Rows are points. To make a cloud, some directions were put in groups of two or more. Within a group, all points are equally far from the middle, so they leave a hole (a ring in 2 directions, a hollow ball in 3). The other directions are filled evenly. Then the cloud was stretched, turned, moved and blurred a little. How many holes are there, and how many directions does each take, smallest first?
In the rows, zero is written as 128.

Cloud:
[[ 74 138]
 [ 79 164]
 [151 190]
 [ 87  92]
 [ 97  75]
 [ 79  74]
 [ 89  95]
 [ 58 146]
 [108  87]
 [105  78]
 [205 130]
 [ 92  93]
 [ 74 120]
 [121 186]]
Holes: 0

Cloud:
[[146  76 173]
 [146 117  89]
 [ 48 142 112]
 [137 122  53]
 [197  74 162]
 [124 145  74]
 [166  38 117]
 [ 85 110 154]
 [119 134 159]
 [136 121 185]
 [ 63 142  95]
 [ 76 153  83]
 [169  55 141]
 [ 97  62  95]
 [131  73 121]
 [114 181 111]
 [208 136 155]
 [104 129 156]
 [118 120  91]
 [ 47  57  79]
 [ 60 106  68]
 [ 73 195 122]]
Holes: 0

Cloud (51 x 6):
[[117 157 159 205 187  83]
 [137 229 106  95 124  87]
 [135  74 128 128 230 126]
 [148 157 166 122 191 108]
 [150 141  50 120 148  73]
 [ 81 167  99  84 210  87]
 [155 164  71 187 155  85]
 [164 159  72 177 125  58]
 [ 50 168  73 141 144  91]
 [100  82  82 176 154 133]
 [113  81 112 141 236 110]
 [151 206  76 118 162  62]
 [ 85 181 105 168 184 144]
 [156  82 144 129 178  98]
 [ 80 144  99 170 167  38]
 [ 56 199 123 128 160  70]
 [ 67 170 159 137 146 133]
 [129 203  84  89 154  44]
 [134 133 183 161 186 102]
 [144 164  65 189 146  75]
 [102 148  90  65 148  65]
 [ 87 171 168 168 124 136]
 [125  88 167 165 179 110]
 [164 236 133 131 124  92]
 [148 173 124  97  82  94]
 [ 74  98 131  76 157 130]
 [ 82 177  98 164 190 146]
 [110 178  42  69 157 120]
 [ 89 168 155  83 138  93]
 [157 188  86 115 185  82]
 [186 109 135 129 145 129]
 [105 168 113 130 118 179]
 [ 72 198 128 121 139  24]
 [133 163  70  89 205  84]
 [162 110  60 124 152  96]
 [118 111  99  98 157  53]
 [ 96 172 160 177 141 148]
 [ 96 134 174 173 129 139]
 [134 148  71 146 199 180]
 [ 71 153 123 148 212 155]
 [109 111 111  91 145  63]
 [147 198 106 107 185  70]
 [ 62 160 115  67 176 106]
 [102 199 170 182 174  73]
 [ 67 198 148 127 116  42]
 [ 74 210 161 149 149  84]
 [185 109 121 135 139  86]
 [ 76 100 149 116 144 128]
 [153 133 161 111 192 134]
 [ 62 155  94 146 220 128]
 [163 162 154 166 183  30]]
Holes: 2 (2, 3)

Cloud, 87 rows:
[[ 98  44  94 122 158 199 109 164]
 [ 96 183  97 166 161 185  91  94]
 [139 176 137 173 213 104 198 132]
 [ 80 166 124 177 103 136 167 205]
 [136  99 144 124 194 224 157 121]
 [ 94 149  47 167 197 155 109 139]
 [ 91 183 119 207 105 140  96 183]
 [ 90 128 117 178  50  97 156 165]
 [127 137 106 190 162 122 177  58]
 [185 178  92 176 153 157 159 196]
 [153 157  91 191 198  95 141 186]
 [133 151  76 170  66 173  67  81]
 [ 68 127  89 106 184 225 137 164]
 [180 183 114 128 139 190  42 118]
 [140 104  97 204 183  93  97 133]
 [218 150 105 147 107 131 173 139]
 [129 194 144 114 143 215 106 194]
 [142 174 194 131  87 146 136 105]
 [103  91 128  87 108 148 124  43]
 [ 93 167 125 135  95 224 118  94]
 [140 202  51  88 147  90  88 176]
 [146 133 168  93 168 119 203 155]
 [104  99  87 136  88 184  40  90]
 [ 71 180  87  68 121 172 178 142]
 [ 40  85 158 151 159 156 131 111]
 [120 141  32 132  98 123 139  75]
 [106 189 157 101 105 188 124  91]
 [165  75 148 189  65 161  78 127]
 [ 73 128  87 124 122  83 132  62]
 [ 88 116  90 179 171  51 145 115]
 [121 146 175 148 149 191 174 188]
 [ 97  55  87  73 129 134  77 108]
 [172 119  65  95 132 152 126  56]
 [167 220  37 133 133 106 104 127]
 [141 135  81 224 156 144 171 165]
 [140 239 151 118 137 144 143 116]
 [ 63 195  83  73 183 163 134 183]
 [ 98  71  61  62 139 152 157 146]
 [ 76 146 151 162  42 152 116 140]
 [133  50 138 142 125 195 117  64]
 [136 133 139 187 119 185  69 193]
 [ 92 183  90 203  73 107  94 155]
 [204 154 116 178  99  85 164 101]
 [ 51  65 142 101 129 144 182 121]
 [165  59  86 145 135 196 158 141]
 [ 79 165 142 164  94  89  93 170]
 [112 123 157 160  98 206 161 192]
 [ 64 122  69  65  79 134 125 134]
 [ 72 145 151 119  83 129 107 189]
 [192 118  67 162 187 128 159 127]
 [ 72 161  46 169 158 119 100 119]
 [121  84  78 200  86  94 172 134]
 [139 103 158  73 181 138 200 116]
 [ 79  90 101  62 168 212  91 161]
 [ 98  77 158 107 136 177 112  55]
 [205 126 142 131 169 181 148 170]
 [129 106  99 118 105 137  85  37]
 [120 128 127 150 148  64 210  91]
 [125 206  66  79 139  76 132 105]
 [159 166  92 192 155 100  91 201]
 [105 117  90 182 147 206 149  84]
 [159  99 133 161  83 111 200  91]
 [ 78 169 104 147 121 196 145  80]
 [121 160 112 152 244 104 165 159]
 [182 123 121 202  55 167  73 119]
 [ 84  43  70 156 125 117 109 135]
 [191 130 123 154 191 102  96 173]
 [126  55 149  71 145 182 166 107]
 [ 80  77 106 185 112 164 177 180]
 [225 146  81 159 112 119 105 159]
 [ 91 163 124 129 116 237  78 147]
 [ 95 133  94 115 109 237 150 101]
 [189 120  75 169 181 107 151  95]
 [ 82 100  59 175 140  76 158 112]
 [164 164 116  88 114 103  44 106]
 [125 210 134 200 107 183 121 146]
 [161 169  95  66 111 131 126  64]
 [202 177 113 104  73 141 141 109]
 [107 125 147  46 148 205 134  87]
 [178 155 142 206  76 148  75 101]
 [ 73  65 157 106 172 104 113 127]
 [131 210  85 153 129 201 122 198]
 [198  92 122 189 128 143  79 142]
 [163 137 169  82 132  99 157 161]
 [140 147 103 128 110 220  36 168]
 [148 158  75 116 130 158 158  52]
 [ 94 129 116  90  83 180  72 199]]
Holes: 2 (2, 6)

Cloud:
[[127 173  74 136 182 146 126 114 122]
 [ 62  75 106 191  58 160  80 142  81]
 [177 111  95 162 111 103 138 111 179]
 [163 134 115 200 158 114 112  45  77]
 [100 136 106 126 121 170 139 114 134]
 [ 68 141 132 140 112 189  68 146  60]
 [ 84 101  81 171 117 137  89  99 127]
 [152 209  94  79 152  90 122  97 151]
 [143 172  88 183 111 133 106 153 174]
 [103 173 126 105 126 108 154 186 210]
 [ 61 123 147 135 192 131 133 140  69]
 [101 176 126 203 119  96 111 121 145]
 [ 77  85 173 136 171 148 124 163 125]
 [166 136 134 102 146 179 135 173  68]
 [ 73 193 132  83 153 144 129 208 143]
 [ 45 113  94 172 202 125 120 137 130]
 [114 115  90  90 137 147 139  97  49]
 [124 136 101 138 154 118  78 176 249]
 [119 157 107 154 117 169 136 198 151]
 [109 177 159  81 139 157 106  38 140]
 [103 165 101 197 157 147 136  66 133]
 [110  76 133  72 178 105 133 129 152]
 [ 89 120 112 155 171 113 161 147 222]
 [159 181 136  80 117 162  83 151  88]
 [100 123  84 135 118  93 119  88 141]
 [178 176 118 106 117 126 147 164 119]
 [156  97 135 107  75  93  85 174 143]
 [103 136  71 111 163  67 119 151 135]
 [ 95 134  93 181  90 160 117 117 141]
 [173  61  90  71 136 111  84 153 140]
 [162  89  48  89  88 138 114 138 102]
 [131 164 123  50 134 128 174 121 124]
 [ 85  98  83 141 191 103 125 155 179]
 [ 71 136 123 122 173 115 134 148  87]
 [174  95 120 131 137 175 150 131  67]
 [118 185 112  70 110 119 100 133 163]
 [119 101 143 175 127  80 123 104 110]
 [ 72 133  68 170 132 162 139 100 109]
 [183 168 128 120 222 157 108 133 175]
 [189 112 121 138 107  98 129 118 184]
 [110 161 153 120 168 163 102  89  70]
 [119 133 188 125 193 126 118 153 129]
 [ 60 116 152 143 151 154 109  85 111]
 [161 193 138 120 107 144 129 111 161]
 [120  69  58 135  97 125 107 146 169]
 [ 65  80 168  84 123  97  67 140 159]
 [110 179 183  96 133 122 101 120 153]
 [ 96 156 109 136 115  70 128 121 167]
 [ 83 191 150 106 151 172 167 112 129]
 [104 123 159 159 204 121  99  90 132]
 [186 155 101 150 177 172  92  89 138]
 [ 56 165 122  97 133 166 104 189 170]
 [134 143 146  70 174 121  97  89 194]
 [114 205  66 126  73 126 129 188 141]
 [162  99 133 109 104 158 106 108 151]
 [138 181 154  60 159 126  76  91 141]
 [128 144 107  75  99 129  80  96 132]
 [126 141 182  61 149  95  35 113 178]
 [141 140  61 150 142 158 151 125 141]
 [ 98 158  99  66 149 192 117 125 160]
 [ 87 120 167  92 198  99 167 167 133]
 [101 153 177 154 179 124 124 181  84]
 [130 135  70 141 125 114  76  65  89]
 [ 93 117  77 163 134  85 102  77 154]
 [ 86 118  95  78 139 176 105 108 105]
 [162 210 114  83 163 127 125 111 194]
 [ 88 120 116 152 103 226 140 151 133]
 [ 62 166 143 151 177 126 139 114  82]
 [ 78 108  96 106 202 206 117 104  85]
 [ 99 106  24 175  77  99 150 165 106]
 [102 140  57 134 111 122 160 151 174]
 [ 68 119 153  95 155 126  78 145  79]
 [128 151 126  33 116 134 100 145 101]
 [156 140  40 114 132 130 104 144 196]
 [131 173 136  87 182  58  94 135 187]
 [ 62 182  84 158 115 130 121 101 142]
 [ 94 172  79 108 147 161 101 112 191]
 [ 95  97 161 203 122 118 127 161  59]
 [107 121 106 199  91 185 126 136 113]
 [ 38  79 119 180 189 141  84 103 161]
 [163 143 127 111 213 178 129 100 154]
 [ 43  99  81 144 162 115 136  70 142]
 [113  88 118 121 138 141  67 106  61]
 [131  94 138 154  96 165 109 147  92]
 [111 123 152 150 117  96  89 171 144]
 [118  84 124 157  72 123 107 161 148]
 [134 159 146 125 206 137 134 125 226]
 [139 174 176 160 136 148 110 152 120]
 [ 58 126 138 138 193 147  94 114 137]]
Holes: 0

Cloud (104 x 9):
[[113 133 110  45  27  62  67 165  86]
 [ 95 180 114 135 105  95  94 196 116]
 [102 150 163 132 126  89 114 108 175]
 [ 94 139 149 119 203 128 152 107 115]
 [128  52 175 176  85  81  57  91 104]
 [ 98 142 127 190 130 126 103 116  82]
 [102 113 162 132 171 129 158 116  73]
 [105 160 159 120  46 168  52  98 125]
 [ 74 184 161 107 116 178  71  90 153]
 [179 105 171 133  59  88  70 138 159]
 [ 87 206 160  29  45 109  99 173 143]
 [218 109 153 159 143 105 135 113  86]
 [171 123 118  93 169 155 127 117 125]
 [131 144 104 102  52 105  78  95  88]
 [128  46 110 163 117 115 144 129 162]
 [160 131 189 199  94 105 107  95 116]
 [ 94 170 159 162  64 139 105 151  65]
 [169 188 123 100 152 145 148 118 128]
 [ 76 209 183  65  47 145 120 120 146]
 [166 131 120 173 102  88 173 161 120]
 [ 99 185 163  64  78 125  95 122 172]
 [170 127 139  79  86  99 107 127 161]
 [152  67 112 136 102  92 143 174 102]
 [118 142 125 158 151 116  74  87 117]
 [145 125 160 117   7 103 102 152 123]
 [ 75 200 122 124 163 127 138 142 119]
 [163 142 106 165 127 168 130 145  63]
 [ 43 160 202 105  67 154 112  90 159]
 [ 99 185 190 150 146 143 116 123 130]
 [168 117 103 134 108  14 152 169 106]
 [209  68 165 182 127 124 130  94 103]
 [ 95 145 100  72  97  96 136  85  83]
 [163  79 100  96 129 106 144  46 164]
 [125 109 112  99 105  16 113 177 127]
 [148  47  92  94 138 118 140  58 151]
 [161  86  99  96 108  99 173  93 152]
 [154  73 132  88  87  34 107 126 145]
 [132 143  94 171  73  46  56 108 139]
 [ 73 148 138 120 118 116  58 125 137]
 [111  89 147 131  91 172 148 157 140]
 [151  97 100 209 141 117 169 128  92]
 [160 103 167  74 132 163 133 121 147]
 [131 142 116  70  92  89 162 120  73]
 [161  86 159 164 127 138 179 117 154]
 [103 137 149 117  57  94 113 165 163]
 [113 144 111  82 137  63 122 142  44]
 [ 97 179 135 160 162 145 125 104 103]
 [ 41 117 181  75  38 100 115 114 156]
 [130  91 125 131 183  76 160 138 130]
 [107  95  84  86  63  80  75 105 116]
 [153 105  77 129  41  74 111  94  98]
 [165  96 111  97 130 154 123 117  89]
 [129 157 177  68  66 122 169 147 118]
 [156 120  70 167 131 126 169 104  92]
 [170 160 150 147 124  96  50 155 136]
 [104  96 112  99 124  89 200 150  99]
 [ 89  73 149 181 138 116 146 125 155]
 [ 78 168 203 123  86  78  45 161  83]
 [154 178 123 184 150 138 103 176  77]
 [127 124 155 174  93 174 117 150  71]
 [ 85  70 142 156 154 189 136 115 141]
 [ 65 148 175  34  59  91  89  89 140]
 [136 171 130 186  35 137  91 158 116]
 [140 201 148 109 108  40 118 182  91]
 [192  52 125 136 110 124  75 131 123]
 [162 127 162 158 177 119 141 149 110]
 [109 168 137  89  84  58  46 135 116]
 [186  90 109 128 158 163 154 124 102]
 [130 106  95 203  81  73 136 151 105]
 [196  85  86 127 135  65 136 160  92]
 [121 182 113 104  42  87  56 132  79]
 [115 135 137 110  47 107 125 198 129]
 [199 108 179 145 110 127 134 109 151]
 [114 159 135 150  90  73 156 146  52]
 [ 54 164 128  55  82  64  77 110 131]
 [ 82 107 140 129  52 148 147  84 115]
 [ 82 187 172 130  91  72 140 127  78]
 [107 107 148 199  77 121  64 126 102]
 [135 147 114  97 126  76 176 120  77]
 [ 98 132 124  58  98 185 129 134  79]
 [ 60 160 142 104  49 145  96  83 166]
 [ 89 109 130 130  73 136  67  53 120]
 [148  84 134 191 111 103 120 139  50]
 [135 125  94 138  18  57  84  96  99]
 [120  67 128 107 131 156 101  93 188]
 [143 134  91 176  73  89 158  95 108]
 [ 70 136 132  27  76 141  96 160 150]
 [160 121 170 213  70  81 117 105 127]
 [208 148 127 150 105 114 172 131 115]
 [ 87 132 154 131 178 178  95  94 151]
 [113 179 101 126  85 162 131 153  76]
 [ 45 207 132  60  96 103 121 183 143]
 [116  92 162 149 117 129 185  84 100]
 [104 166 194 122 144  75 116 147  86]
 [154 125 110  79 146 104 126 102 146]
 [106 174 186  49  11 120  95 133 103]
 [107 137 105  87 121  87 143 210  97]
 [113 105 164 101  87 129 149 153 168]
 [ 16 201 182  93  70 183  92 167  86]
 [181 101 154  99  51 132 110 136  69]
 [ 94 136 142 156 154 121  91 149 142]
 [134 140 110 160 158  76 107 175  91]
 [101 148 149 122  55 159  87 155 178]
 [ 59 226 195  94 100 137 113 142 145]]
Holes: 1 (6)

Cloud, 101 rows:
[[140 103  24 137 141 162 132 179 106]
 [105 111 145 169 164 182 156  89 157]
 [163 195  98  96 159 146  94 147 147]
 [166 146 123 129 107 107  79  75 134]
 [150 199 175  77 185 195  94 122 138]
 [140 122 168 198  83 121  81 140  95]
 [144 133 181 205 143 220 112 127 193]
 [163 179 134 154 145 137  37 108 147]
 [122 123 115 156  91 204  76  90 121]
 [177 141  44 120 132  76 172 127 161]
 [163 212  84 148 136  49 166  97 159]
 [120  59 148 154 122 125  69 150 172]
 [103 107 117 115 109 163  71 106  64]
 [183 133 129 169 122 191 163 128 159]
 [164 158 164 194 127 158  75 158 237]
 [ 77 107  88 214 141 131 172 217 167]
 [ 92 125 143 188  56 103 111 139  77]
 [141 110 157  49 124 117  97 172 167]
 [159 208  86 175 129  43 185  75 153]
 [206  76 125 125  92 153  61 211 163]
 [173 156 101  69 238 157 138 150 138]
 [137  71 164 116 153  44 127 137  99]
 [123 206 131 121 160 129 163 187 104]
 [187 207 169 124 177  79 152 130 142]
 [106  97  99 113 148 133 216 170 121]
 [ 93 149  84 102 148  35 110 150  71]
 [141 174 197 134 219 171  82 107  97]
 [214 160 121 130 210 192 131  76 158]
 [100 135 148 121 134 111  97  92 187]
 [116 141  99 109 142 188 179 149 157]
 [210 194 151 189 141 119  98 148 174]
 [191  71 146 136 113 110  52 238 111]
 [161  74 134 167 110 102  79 220 104]
 [179 116 109 123  90 190  86 132 166]
 [ 79 147  64 112 163 116  98 190 116]
 [172 117 144 153 159 149 207 133 200]
 [128 203  99 123 154 203 122 153 150]
 [114 107 138 103 227 167  57 165 145]
 [147 178 128  96  96  48 199 124  71]
 [146  69 130 126 147 162  62 104 136]
 [149 130  88 183  75 170 170 194 125]
 [ 96 120  97  87 125 122 107 210 153]
 [191 175 116 138 116  87  98 188 134]
 [164 146 161 103 206  88 144 197  86]
 [ 93 108 117 127  88  89 184 201  98]
 [100 201 172 176  93 126 131 125 156]
 [160 185 126 200 152 142  58 128 196]
 [108 148 170 203 143 130  87 157 179]
 [144 146  88  93 168  49 131 186 112]
 [131 116  48  99 106 149 131 171  80]
 [155 190 114 123 234 176 134  66 191]
 [164  85 108 157 167 108  85 115 151]
 [135 132  43 127 191 121 118 188 135]
 [176  96 125 169 134 139 191 185 188]
 [196  76  87 175 149 101 133 216 162]
 [130 115 110  56 129 154 147 129 148]
 [218 149 147  88 148 103  72 161 140]
 [114  90 121 181 172 176  61 162 215]
 [165 213 203 132 198 112 132  89 130]
 [106 220 128 128 182 174 133  70 135]
 [137 190 151 179 208 214 107 101 161]
 [205 110 150 108  89 124  74 151 161]
 [176 186 107 131 157 126 200  90 111]
 [129 111 137  91 155 155 130  44 147]
 [124 144  76 198 139 111  67 171 130]
 [ 57 138  48 135 161 183 146 193 125]
 [ 95 162 101 138  96 137 208 164 133]
 [ 64 130  88 125 139 162 181 194 111]
 [177 201 127 124 162 173 125  82 107]
 [190 172  56 180 113 218 108 134 145]
 [ 89 135 129  94 138 118 166  36  72]
 [143 242 164 157 141 134 125 105 105]
 [111 162  73 127 218 128 131  67 119]
 [180 167 142 128 116 200  57  91 102]
 [144  49  84 177 102 116 101 220 153]
 [100 154 145  66 176 139 187 163 118]
 [109 170  99 152 141 127 242 129 180]
 [103  62  86 196  82 116 108 216 158]
 [111 111 116 136 210 221 105 214 139]
 [132 115 223 128 164 106  75 122 189]
 [126 128  85 160  27  85 148 207 128]
 [ 97 207 177 163 160 108 132 105 130]
 [168 153 169 154 171  66 145  73 121]
 [156 150 127 226 139 166 118 114 113]
 [116 130  91  95  89 184 139 157 125]
 [111  78 133  92 209 201 125 195 143]
 [112  34 147  63 155 112  82 165 129]
 [156 162 174 119 221 211  56  96 179]
 [113 133 140 109 207 117 201 190 147]
 [ 93 116 174  61 180 151 101  64 143]
 [187 145 167 151 143  86  70  97 142]
 [ 79 114  53 155 130 127 118 222 172]
 [150 223 104 109 159 131 176  70  90]
 [134 188 224 128 204 161 104  99 136]
 [141 138 141  91 120 103  63  67  93]
 [161 153 110 200 156  95  95 111 159]
 [132 128  74 110 104  44 123 190  80]
 [129  73 130  80 204 195 147 186 154]
 [188 111 168 170 105 140 116 161 222]
 [148 123 110 103 106  33 205 152 118]
 [174  77  97 148 166 131  57 199 129]]
Holes: 3 (2, 2, 2)
